Each wall is flat, endless, passes through zero and stands at right angles to its row. A trip goes straight from one point to another. Which walls does it cross, in order?

Walls:
(1): [-34 -23  43]
(2): [ 4 91  6]
(3): [-46   5 -24]
(4): [-19  12  14]
(5): [-17  -4  22]
(6): [ 8 36 41]
Trips:
[ -1 -59  17] to [45 39 46] -> 6, 2, 4, 1
[ 23 -62  31] to [-42   4  16] -> 4, 3, 6, 2
[-24  44  15] to [-18 -29 -23] -> 6, 2, 4, 5
[-14  -4  41] to [17 28 -8] -> 2, 1, 5, 4

Walls:
(1): [  2 -29 -31  16 -35   8  20  -7 -60  17  66]
(2): [ 50   6 -35  -7   6 -37  31  -3  -5  -6 -20]
(3): [ -9   8 -30 -12 -35 -40  37 -23 -10 -11  -3]
(4): [ 32   3  32  59 -18 -21 -56 -28 -73  17 -31]
(5): [  5  46 -37  25 -10   7  34  19 -52 -62  13]
(6): [ -2  -1 -35 -71 -43  30 -37 -15  13 -19  -5]
Trips:
[-11 -12 -50 -34  57  39  13  37  82  38  24] to [-38  37  33  56  14  -8  24 -49   0 -13 -18] -> 6, 5, 3, 4
[-51  32  43 -26 -32  57  23  52  -4  64  31] to [ -1  23  39 -34  -1 -15  -7 -41 -32   0 -32] -> 1, 4, 3, 2
[ 17 -11  19 -24 -50 -30  65  17 -14 -47  -1] to [-15 -19  45   5  58 -38  44  62 -40 -32  23] -> 6, 3
[ 15 -37  -1  23  10 -23  11  45 -14 -20 -45] to [-40 -24  75 -83  -7  39 -47  41   4  24 -10] -> 5, 2, 6, 4
[ 24   5  10   0 -56 -30 -60   6  42 -20 -34] to [-44 -85  39   2 -15 -29   2  49  24  -7 -28] -> 2, 3, 4, 6

Walls:
(1): [106 -57  14 -77   9 -45 -19 -12  30  -6  69 -23 -46 -16   1 -43  71   3
  -1 -40   4 -72  18  26 -65  17  21 -24  35  32  23  15]
(2): [ -1 -17  11  51 -11  21   3  39 -43  31 -15   3  32  -6  78  64 -11 -18
  42 -58  30   2 -11   3 -27  68 -48 -33 -22   9  -8 -19]
(3): [-18  18 -53   9 -21 -31  -6  24  40   7  10  -9   3  14  16  12  50 -97
   7  21 -18  52 -68   3 -34  40 -54  14  50  22  67  -1]
(4): [-33  12 -29  18  30   8   3  32  15 -17  24 -36 -59 -45  34 -26   9  -5
   5  18 -50  40   1  -2  23  -5   4  26   6 -56  12   0]
(5): [-58  17 -51 -32  -5  -6  49  17  10  14 -17  25 -33  -1 -50 -35   1  37
  -5 -34  -9  12 -21  37   4 -47  15  -6 -18 -17  21 -42]
(6): [ 42  28 -30 -24  26   7   7 -52  19 -11  48 -51  72 -37  33 -59  22  32
  -4 -47  33 -33  14  43  14  38  63  -8 -97  35 -24 -59]
Trips:
[-58  -9  -2  22  16  29 -34  27   1 -23  53  75 -26 -34  -9  11  26  10
  17  -6 -62  -5  39 -16 -65   0  16   1  37 -15  40 -26] to [  8 -51  33   6  10  10 -29 -48  64 -63 -23 -29 -41 -12 -12  16  16 -45
  10 -16  51 -21  40 -33  34  -3  44  41  15  65  33  10] -> 5, 4, 3, 6
[ 27  12  -9  13 -38 -22  17   9 -30  19  13 -11 -10  43  14 -40 -18 -25
  29  51 -23 -11   9  19   7 -24  17  13   8  -6  31  -2] to [-10 -30  -9  14  20 -39   1 -23 -30 -12   8   5 -20  52  53 -26  42 -39
 -48 -52 -76  50  58   6 -11  18 -18  12 -49   7 -18  -2] -> 5, 6, 2
[-11  49 -14  27  16  46 -60 -55 -42 -31  49  27   7 -31  -7 -39  22 -69
 -36  23 -19 -35  -9  29  -1 102 -14  -6   5  22  39 -31] to [ -8   5 -17  46  19   7  66   0 -24 -24  -1 -46  -7  58   2   3   2 -35
   2  -8 -24 -13  21 -12 -61  42  -7 -26  -1 -34  29  82] -> 6
[ 39  -1  41  -1  26 -20  10   6  18  -1  -9 -51  -4  -7  -1  27  -9 -21
   0  -4 -24 -72  -6 -15 -35 -14 -42 -19   2  13 -20  30] to [-25  29 -14 -45  25  43 -32  18  19 -41 -41  -8   6  26 -38   7 -32   9
   2  35  -9  77 103   2   3 -15 -40  20  -9  20   7 -49] -> 2, 1, 4, 5
[ 58  59 -41 -12  42 -16 -24  33 -14  -9  22 -80 -58  49 -37 -69   3  11
  -6 -23 -16  21  54  14   5  56   5  48 -25 -27   4  25] to [-44 -44 -36 -42 -50  33 -56  16 -24 -19   0 -22  53 -49  31 -46  82 -30
   6  14  12  14  30  14 -19 -55 -11 -49  40   0 -50  54] -> 3, 5, 6
[-40  -9  13  -5 -41  32  24  13  -3  56 -19  41 -36  55  23  13 -69  11
 -20  50  -1 -67  71  28  66 -46  -2  26 -12  -7 -21  35] to [-62 -61 -18  10 -20   2 -11  35   7 -27 -36 -21 -16  -1 -37  -4   2  32
 -10 -44 -47 -17  14 -61   9 -15  -1 -40  29   5 -19  -8] -> 4
[  4  -5 -18 -59 -42   7  59  17 -58 -64 -50 -48   4 -18 -39  -8 -37  -4
 -23  20  16 -60   5  -3  -5  13  48 -37  16  41 -17  12] to [ 35 -14  10 -24 -26   1 -26  40  -8   8 -29   9   8 -22 -23   9   1  16
 -15   8 -23   9 -47 -23 -33  50   7 -29  -7  77 -84  78] -> 5, 2, 6
[-15 -20  20  -3  23 -23 -76   6 -35 -26  20  41  12 -33  78  -7  38  28
  18  19 -37  12   0 -20   6   5  -1 -40   0 -52 -11  16] to [ -4 -84   0 -35  -2  33  41 -39  23  15 -25 -20 -23 -46  74  66 -47  34
  11  12 -24  -9 -26  32  30 -54  42 -12 -38   3 -52 -30] -> 6, 1, 5
[ 33  -3  15  59   2  67   8 -79 -20  42  23  51  13  -9 -13 -43  -5  28
  -1 -40  47 -39  17  -1   6  45 -35  10 -23   0   5  16] to [ 25  30  33  14 -40 -31 -18  11 -14 -25 -14 -20   1  -1  43 -59  68  12
  31 -39 -31  37  89  -7 -19 -10  -1  -6 -54  26  10  28] -> 4

Walls:
(1): [ 38  42  14  59  13   4 -44  28   7  -2 -61  -5  30  10 -12  -6 -78  28
 -32 -12 -30  11  21 -17  45 -10   6  -1 -47 -72 -26  51 -62 -22  11   2
 -22 -74 100 -32  -5 -24  13 -36  21  36  -9  27]
(2): [ 21 -18  -7   0   1  -9  20 -13  78 -39   6 -22  18  -1  33 -59 -17  17
  23  -7  10  55  27  47  26 -30  24 -43  33  21  49 -30  20   3 -27 -23
  35 -21 -11 -37  16  12  40  38 -40  33  -8  22]
(3): [-31 -12 -30  12  -8  20  15  -4 -37  16 -25  -1  10 -36  31  58   8 -21
  43  40  35 -13 -29 -22 -25   9  -1  13   2 -22 -16 -63 -16 -40   2 -44
  12 -16 -35 -25   0  22  17  -2 -18 -10  30 -48]
(4): [ -9   6 -42 -25  18   4  58   5  26 -47  86 -15  12  56   0 -57 -69 -50
   1  27 -26  -4 -34  26  21  65  44   8   1 -31 -44 -12 -23   0 -27  52
 -11 -20 -56  25 -52  -8  -6   3 -20  10   4  11]
(5): [-20 -20   4  47  31  41  52  40  30  27 -45   6  35 -11   9 -17 -24  -4
  42  38  -2  -4  21  34 -46  18  20  53 -58  35   6   9  15 -46 -34   9
  69 -20   2  -8 -38  32 -42  18  18  62 -37  54]
(6): [ 18  12  24   2  14  28 -34 -12 -13 -20  -7  23  55 -20  -5 -21 -38  -8
 -23 -10 -12  31  47  11  32   0 -23   8 -50 -30  28  38 -16   8 -18 -59
   5  41   4 -54   5  -4 -17  -6   6   2 -28 -28]
(7): [ 14  -6  20  -1 -58  -5  46  34  17 -20  45 -35  14  23  -4  -3 -11   4
 -15 -19 -13 -10   8  -7  24  71  12  16 -18 -25 -40  11 -30 -20  47 -12
  16 -65  -2  44  16 -42 -50 -47  38   3 -17 -45]
(8): [ -5  31 -16 -49   0  49   8  -6  49 -14  29 -75  37  22  17 -21  25 -51
   3   3  33  46 -76   4  24  22 -19  12 -11  57 -38  -7  68 -50  18  15
  -2  45 -24   4  21 -91 -43 -29 -11 -59  -7 -25]
(9): [-21  50 -37  68 -13 -66   7  16   9 -53 -35 -36  49 -31 -11  -5  -1 -14
 -35  33  -3  57  70  -2 -17  13   3  25  42 -28  50   6   9 -21 -13  -9
  17 -51 -51 -50   9  57  12  24 -58 -48 -13 -38]
Trips:
[  9 -15  17  -9 -63 -23 -23  62   1  -8  56 -37  37  28  41   0 -50 -73
  11 -69  31  19  -2  36 -51  70  31   0   4  -1  12   9  55  42  25 -11
 -11  46  15   4  20   9   0  34 -18 -85  18   1] to [  0 -40  24 -16  11 -19 -46  67  -4 -28  14 -21  38 -11  12 -14  -2  42
   2 -37  46 -27  59  19 -32   7 -10   2   9 -28 -31 -23   8 -71  32 -91
  -4   9 -32 -13 -28  38  -3   8  56 -50   1  19] -> 3, 4, 5, 8
[-25  11 -20 -11  41  11 -62   3  17  -7 -33   1 -14 -49  12 -43  -8  70
 -67  11 -13   2  20  56  31 -23 -36 -21 -26   8 -10  20 -25  12  23  -5
  74  57 -36 -20 -32  24   4 -18 -11  -4 -11 -82] to [ -7 -32 -24  35 -54 -56 -15 -41  36  -9 -31  43 -67  46  28 -22 -52 -28
  -1 -10 -75   1 -27  -3 -12  22 -17  -8  -8  43  39  14 -12  13  14  16
 -44 -51 -24  18 -26 -38   9   7 -49   9  47  50] -> 4, 6, 9
[ -6  24   5   7 -46  38  10  23 -10 -35  -5  15   1  36  12   5 -21  91
  25   0 -16  15  68  -6 -24  44  -5  13  20 -54  18  67   1 -12 -43 -10
 -39 -13   7  18  26  36  -1 -23  -9 -29  36  -9] to [-45   2  35 -12 -14  60  37 -19  43 -32  19  32 -49 -10 -20  12 -17 -33
 -23 -63  -2   0  29 -10 -40  11   9  27  37  39  44  51 -42  -1 -87  49
  19  19  15 -21 -38  27   9  27  30  28 -52  52] -> 5, 4, 2, 7, 1, 9

Walls:
(1): [ 12  25  17 -11 -21  28 -21  56 -46  66  16 -17   9  -7  37  -2 -10 -16
 -41 -23  53 -18  22  -3  32 -30  17  33  -7  38 -25 -31 -15 -13 -19  -7
  -6 -31 -40  21   9 -28  11   9  -6  -6  17  -3]
(2): [-15  14  23  24   7   4  -5 -28 -21  28 121  12 -28 -22  -7 -20   5  39
   8 -18  32  -9  68   9  13 -43  22  -8 -16   7 -32  14  -4  40  13  10
  -7 -33 -56 -17 -55  10   9  33   9  11  -6 -28]
(3): [-90  41   6 -29 -10 -15 -30 -20  42  29 -39   9 -52 -13 -13  25  -2 -16
  31 -23 -26  20   8 -16   9 -64   1  36 -19  16 -51  -7 -11   1  18  28
  28  39  53 -15   2  19  12  65  40  49 -20 -50]
(4): [ 10  26  -7  37  12   4   6   3  38  32   2  -6  11   4  18  14 -15  28
 -34  31 -21  -1  15  -7 -61 -18 -29 -28 -19  29  20 -31 -17  29  28 -19
  -3  16 -59  11 -26 -21  19 -37   6  10  27   9]
(5): [ 21   0  16  -2   4 -17   4 -11  23 -41  -5 -12  27  52  50  -5 -49  -9
 -12 -17 -25 -13  29  -3   3 -11 -27  47   7  18   4  10  12 -43 -28 -15
 -18  -2  11 -17 -16  14 -10   9 -20 -35  -8 -37]
(6): [-50  17 -11  14 -46 -18 -12 -21 -42  -4  18  -5 -58   6 -30 -21 -20 -14
   0  48 -41 -37  34 -29 -51 -40 -12 -11 -54 -28  26   3  -1  51 -20 -19
 -29 -16 -37  -7   7 -55  13  -2   4  50 -48  16]
(7): [  9 -15  23  -1  -8  52  23   6  -8 -22  -3   4  -5   0 -14  -9  -2   4
 -39   8  -5 -29  56   9  -4   3  39 -43  28   6 -77  37 -17 -35  -1  -6
  22 -17  35   4  -8 -14  37  63  -4  -9 -25 -12]
Trips:
[ 17 -18  78 -37  29 -55  -5  13   4 -32 -39 -24  58  10  -3 -24   9  31
  32  17 -22 -27 -63  21  -4 -10   4 -29  62  41  29 -43  21   6  12  10
  20 -17   9  11  47  -8  25  31 -30  13  53  -4] to [ 25  16  -5   4   7   4  61   3 -31  11  17 -66 -21 -14 -11 -44   9  -1
  52 -40  -6 -10 -64  60 -21  40  28 -43  20  16   3  24  38 -65   6 -34
  -6 -36  12 -26 -21 -38  11  -2 -21  16 -13 -25] -> 7, 5
[ 64  37  23  17 -11 -45  39 -23  65  23   7  40  31 -13 -38 -33 -42 -41
 -43  -1 -30  11  17  13  32  18 -25  -4  28 -13 -11   5  35 -28 -27  -9
 -21  19 -92  18 -30   6   6 -43  -5  14 -34 -21] to [-15 -15  -6  -8   9 -10   0 -35  41  18   2  10  14   0  -8  62  37   7
 -30   0  31   1 -35 -12 -23  42  18 -15  25   0  24  45 -27 -13  55  32
 -19  14  46 -24 -21 -36 -22 -12 -38  14  46  32] -> 2, 5
[  1  -9   3  17  19   4 -23  -3  -4 -22  -9  34  38  60 -16  16 -37 -33
  10 -36  52 -37  17 -17  50  -4   2  17  -2 -14  10 -33  21 -20 -33  -4
  -8 -42 -37 -71  21 -47   4  -9  -9  11 -20   3] to [-22  -2 -23   7 -35 -16 -15  10   8  -7  13  10  19  31  44  -8   2  -9
 -13  19   4  -8 -41  27  12 -21  16  12 -25  25  13  35 -21  18  -9 -21
   3  11   2  20 -33   2   2   0 -57  21  28  46] -> 2, 4

Walls:
(1): [-33   8  45  59 -31  26 -51  15 -45  -6 -47  13 -39 -65  54  42   0 -34
  50  48  21  52 -43   0  28  10 -53  51  -1 -48  27 -22 -63  35 -32 -53
  -4 -16  21 -19  11  -2  -7   8  -2 -44  11  12]
(2): [-32  -4 -10 -35   6 -44  -4  13  -3 -33  -7   9 -10  -5 -33 -10 -20  32
  35  23  11  30 -20 -16 -22  45  -9 -17 -25  19   8 -21  19 -11  36  22
  -2 -40  12 -75  32  25  20  32  16 -32  -7 -47]
(3): [ -1  11  53 -31  84  75 -33 -18  -7 -10  37  -1 -33  34 -16 -60  90 -35
 -20 -17 -11 -10 -24  28 -74 -21 -17  28  45 -10 -36  24  45  26   9  -2
 -51 -57  45 -53  51   2 -18  49  -8 -22   9 -17]
(4): [ -71  -43   81  -45    0  -21  -53   13   28   -1   28  -16    6   17
   29  -59  -27  -38  -51  -32   51  -43   27    2 -104   -6   12   20
  -33    9  -11  -63  -14  -12    2    6   69  -23   43   49   25  -20
  -39  -49  -40  -29  -30   -8]
(5): [-45  25  22 -48   2  21 -47   4  32 -27 -39  27  30  19  70   5  28 -73
 -31 -22 -42  10  42  -3  15 -43  29   2  36  48 -16  29 -29 -46 -34  30
  17   7  87  41  42  32  -9 -15 -15  17 -15 -14]
(6): [-35  57  10  30  78  27 -46 -24  48  -9 -18 -30   6  26   4  30  18  -9
  -4 -43 -25 -14  49  31  35  30 -40  38  44  65 -47 -14  47   4 -55  60
 -21 -64  51  19  50   9 -11 -22 -17  45 -46  59]
(7): [ 32  -3 -64  84 -38  17   2  31  97  32  -9  34  -3 -42 -22  36 -75  20
  75 -29 -29 -37 -29  -9 -65   3 -26   6 -12 -20 -52  16  -1  13  -2  40
  50 -28  -6  -5   8  19  54  19 -15   4  21  12]
Trips:
[ 95  22   2  19  47  58  14 -37  -2  12 -18  44  51  65   5  29  26   4
 -41 -51  -9  50  18  10 -37 -30  64  25 -48 -28   4 -22 -25   4 -37 -65
  33  68  -3   3   5  42  -6 -17  86 -22 -49 -11] to [-43 -34  -5  -6  -3 -20  12  26  -9 -11   0 -30 -54   9 -55 -18  -1  19
   9   2 -20  24  46 -17  37 -61  42  15  51 -49 -25 -36 -12 -13  36 -33
  -2  -2 -55 -35 -59   5  22  40  23 -23   1  25] -> 5, 3, 2
[ -9 -39  49 -25   2  -6 -12  -2 -21  61 -49 -29  24  15   7   2 -14 -40
 -37 -26 -21 -23 -51   9 -12   8  13 -26 -86  -9   5 -20  46 -65 -33  18
  -3  -7  31  25  40  84  23  32 -24 -37  -3  61] to [ -7  18 -19 -46   1  21   4   0  -6  37  -1  16  24 -31 -26  15  87 -20
  31 -14  46  15  54   9 -11   5   1  -4  -8  -6   5 -57  38 -36 -13  16
  27  -9 -17   3   2  11  -4  25 -11   4 -53  61] -> 2
[-39  34  -1 -19  15  -2 -17  -5 -27 -36  56   6   2  -1  23  11 -23 -35
  65 -12 -16   5  -6  39  53 -14  -8 -28 -21  35 -46  32 -15  -7  21  -5
  40   5   8  25 -16  -1 -14 -42  -4 -15  -2  10] to [  3 -73  20 -25  19 -32  38  70 -50  24 -30 -24  23 -44  77 -18  21 -42
 -11  -1  68 -14   1  16 -41  16  -6 -57 -23  23  -7 -38 -32 -43  46 -23
 -18  15 -31 -25 -35  46 -18 -20  46  17 -35 -20] -> 6, 2, 5
[ 10  48  -5 -76  32 -25 -34 -21 -67   5  53  12  24  17  -8 -75 -44  -7
 -30  59 -42  -8 -37 -52  56   0  14 -22  -7  31 -34  -1 -33  11   1 -23
 -13 -23 -24 -72 -54  31 -60 -23 -40 -55  27  19] to [-14   6  13 -12   9  28 -79  -2  -2 -94   5  10  27 -34  -5 -61  54  67
  -9 -22   1 -31 -16 -72   0  44  21  10 -29 -23 -33  10 -29  23  24  73
   6 -30 -11  32   1 -18  17  38  -1  14 -22  85] -> 4, 6, 5, 7
